Rows are points. Any point is a mix of the corners, with weights that add up to 1. It lies inside the corners' shape when no weight is negative. Is each point inside? If not, which corners have a negative weight?
In the rows, 128 means zero.

Corners:
(1): [ 72 148]
(2): [173 101]
(3): [149 158]
Points:
[159 124] -> inside
[130 123] -> inside
[158 155] -> outside (1)
[ 91 132] -> outside (3)
[140 154] -> inside

Corners:
(1): [147 180 167 180]
(2): [101  73 147 171]
(3): [129  73  95  98]
(4): [145  93 163 138]
(5): [128 175 128  75]
Points:
[119 126 153 155] -> outside (3)
[134 113 150 159] -> outside (5)
[118 118 107  84] -> outside (1, 4)
[129 143 131  98] -> inside
[139 121 152 132] -> inside
[139 145 163 150] -> outside (3)
[129  88 132 142] -> outside (5)
[122  82 142 152] -> outside (5)

Corners:
(1): [ 83  77 173 132 139 103  89 108 128]
(2): [106 156  95 167 126 136 111 109 169]
(3): [194 118 131 146 121 123 186 164 156]
(4): [119  74 143 134  91 137 112 136 131]
(5): [ 69 130 149 135 144 151 109 136  59]
(6): [123 140 136 109 132  93 144 161  86]
(7): [171 178  75  89 175 113 147 132 164]
(8): [126 107  85  86 142 134 167 150 166]
(9): [103  93 171  64  98 147 165 120 164]
(10): [108  74 112 139 100 129 137  85  83]
Points:
[103  74 157 140 105 131 123 105 121] -> outside (6, 7, 8)
[125  96 125 120 110 130 140  98 137] -> outside (5, 6, 8)
[123 112 133 110 117 135 150 131 129] -> outside (1)
[ 94 110 124 139 115 133 114 114 132] -> outside (3, 7)

Corners:
(1): [142 168 165 124 125 120 141 142 145 155 125 134]
(2): [112 152 154 138 131 139 127 114 129   7 128 105]
(3): [151 135 133 140 118 101 137 109 123  92 118 137]
(4): [ 72 136 139  64 148 149 128 125 109 113 101 133]
(5): [154 163 128 124 125 107 127 114 140 134 176 111]
(6): [123 135 120 139 138 115 131 186 107 146 120 128]
(7): [118 103 153 150 139 142 109 124 103  67 119 118]
(8): [129 113 123 146 131 118 150 136 110 130 115  65]
(9): [160 123 148  95 139 107 151 154 182 142 136 149]
(10): [135 130 146 110  88 142 121 110 153  93 136 128]
(11): [121 123 127 141 140 118 120 118 160 124 117 102]
(12): [142 138 113 132 132 165 162 141 122 154 122 140]
(13): [131 154 124 102 149 157 108 133 117 150 117 121]
Points:
[128 129 135 134 135 125 123 124 137 113 127 112] -> inside
[130 136 134 125 131 128 129 129 130  97 132 118] -> outside (1)
[111 141 129 130 142 136 125 129 107  80 116 123] -> outside (1, 8, 9, 10)
[116 139 141 118 141 124 128 135 122 113 119 116] -> outside (10, 12)
[131 130 128 131 133 128 136 132 121 125 120 101] -> inside
[135 147 130 135 127 121 128 135 124 126 125 102] -> outside (4, 7, 9, 12)
[138 125 149 115 124 106 135 135 134 120 137 126] -> outside (2, 11, 12, 13)
[143 121 132 133 126 123 128 135 139 122 131 121] -> outside (1, 2, 4)

Corners:
(1): [138 161 151 103 162  82 173 104 188 125 166 132  93  81 112 121 141 135
  56 117]
(2): [119 160 152 126 134  93 168  79 126 125 173 126 100 155  93 119 145 120
 105 125]
(3): [ 85 130 121 175  96 126 148  85 146 108 106  99  60 140  83  79 173 117
  99  92]
(4): [167 102 146 184 128 154 120 148 122 117 121 167 138 137 103 110  96 179
  87 169]
(5): [156 189 175 184 129 153 101 174 140 165 111 124 134 140 171 142 153 122
 144 153]
(6): [107 119 117  87 153  82 116 142 161 115 152 161 117  78  89 130  91 125
  90  82]
(7): [106 139 157 137 118 131 151 128 149 139 159 104 138 117 132 125 155 131
 121 145]
(8): [ 99 119 149 174 149  92 102  78 126  91  85 161 153 149 130 120 136  90
  92 163]
(9): [175 149 185 151 129 115  98 170 131 104 181 115 122 176 144  84  76  61
 162 159]
(10): [141 123 130 184 104 100 184  52 103  76 150 120  83 101  96 122 174 126
 111 151]
(11): [103 174 136 116 185 140 109 183  85 164 127  66 100 181 165 140  73 107
  77 135]
(12): [138  94  64 147 168 147 157  97 146 138 120 148 134 142 103 124 100 137
 126 101]
(13): [145  76 119  84 122 122  97 120 149 149 132 142 125  73  91 124 150  89
 154  63]
(14): [152 133 150 114  73 136 108 105 136 136 131 101 144  72 108 147 139 166
 126 106]
(15): [168  96 168 154  78 144 167  86 106  99 182  80 132 109  92 132 163 166
 133 101]
(16): [ 99 129 135 140 197 152 163 143 148 107 115 118  66 116 116 140 109 116
 132 121]
(17): [130 119 111 116 144  91 189 112 174  78 180  99  70 136 107 135 114  98
  78 133]
(18): [159 134 118 176 139 148 159  73 141 103 189 112 107 155 153 150 138  91
  83 143]
(19): [151 103 123 130 129 111 135  92 149 110 177 159  83  90 136 152 124 167
 103  98]
(20): [ 88 150 112 104 119 139 147 161 141 141 121 139 107 132 167 124 107  98
 143  83]
(21): [127 150 102 130 167 152  83 118 172  97 106 194 101 139 161  98 161 134
 145 103]
Points:
[139 131 146 149 127 124 132 116 133 114 144 124 121 131 124 123 130 118
 120 128] -> inside
[132 133 138 141 135 121 138 122 143 113 143 126 102 119 126 122 134 116
 109 123] -> outside (2, 12, 14)
[136 120 132 123 149 127 126 122 157 124 147 153 126 115 131 127 127 111
 143 102] -> outside (3, 4, 10, 11, 14, 17)
[128 123 121 158 144 144 152 127 131 105 143 130 105 155 114 108 113 128
 114 132] -> outside (1, 5, 8, 13, 14, 19)
